Rows are points. A path goes straight from each point to the next, and from the last back to the first. The post is the endless flat space through its rows: a point in 2 columns, a line in 3, a plane in 4, and so on, so that a path can go around it. How many times does the path go around the post? Going back the other way cancels.

Post (1 x 2):
[[32  7]]
Path (30 x 2):
[[-21  52]
 [ 38  30]
 [ 65  19]
 [ 56  -3]
 [ 56  22]
 [ 29  36]
 [-15  22]
 [-35  26]
 [  5  57]
 [ 72  34]
 [ 54  -1]
 [ 50 -23]
 [  3 -46]
 [ 56 -21]
 [ 52  -3]
 [ 36 -34]
 [-11  -9]
 [ -1  57]
 [ 40  25]
 [ 73  -3]
 [ 51  10]
 [ 46  41]
 [  0  41]
 [-11   1]
 [-28  40]
 [  9  54]
 [ 65  29]
 [ 53  -9]
 [ 27 -43]
 [-14 -23]]
Times around: 2

Post, 7 rows:
[[-38 -11  17 -17 -38   8  20  25]
 [-11  22  19  26  -8 -15  -2 -14]
 [ 70 -29 -84  -6  72 -35 -46  -5]
 [  1  -5   3  40 -33   7   0  64]
 [-25   7  57   9   5 -12 -46  20]
 [  0  25  46   2 -23 -51  -6  40]
 [ 57 -15 -74 -17  21 -20 -87  -7]]
Path (20 x 8):
[[ 15 -20 -37  31  -6 -27 -16  28]
 [ -4  13 -34  34  46 -47 -27  17]
 [ 51  -3 -64  -9   6 -28 -34  45]
 [ 53  31 -28  27   8  24 -15  12]
 [  8  -1  -7 -52  62  31 -27 -36]
 [ 15  37 -70  46  46  33 -90 -19]
 [-18  26  10  57  37 -50 -34  75]
 [-52  26  30   5 -11 -82 -24  40]
 [ -9  22 -18  39  39 -29  22   8]
 [ 68  25 -62  51  39  15 -68  33]
 [  4 -10  25 -41 -10  34 -36 -16]
 [ 35 -26  58 -51 -52 -25 -66  36]
 [-10 -27 -11  21 -18 -26   6  39]
 [-31 -13   8 -36 -21 -10 -61  27]
 [ 20  26 -85   3  58 -23   3 -18]
 [-52  30  66 -48 -15  23 -17  19]
 [ 39  23 -45  21 -17 -51  55  75]
 [ 61  44  40 -15  56 -38 -25   0]
 [-29 -34  58 -67 -56  54 -89  11]
 [ 18 -27  35   7 -38 -37  45  16]]
Times around: 2
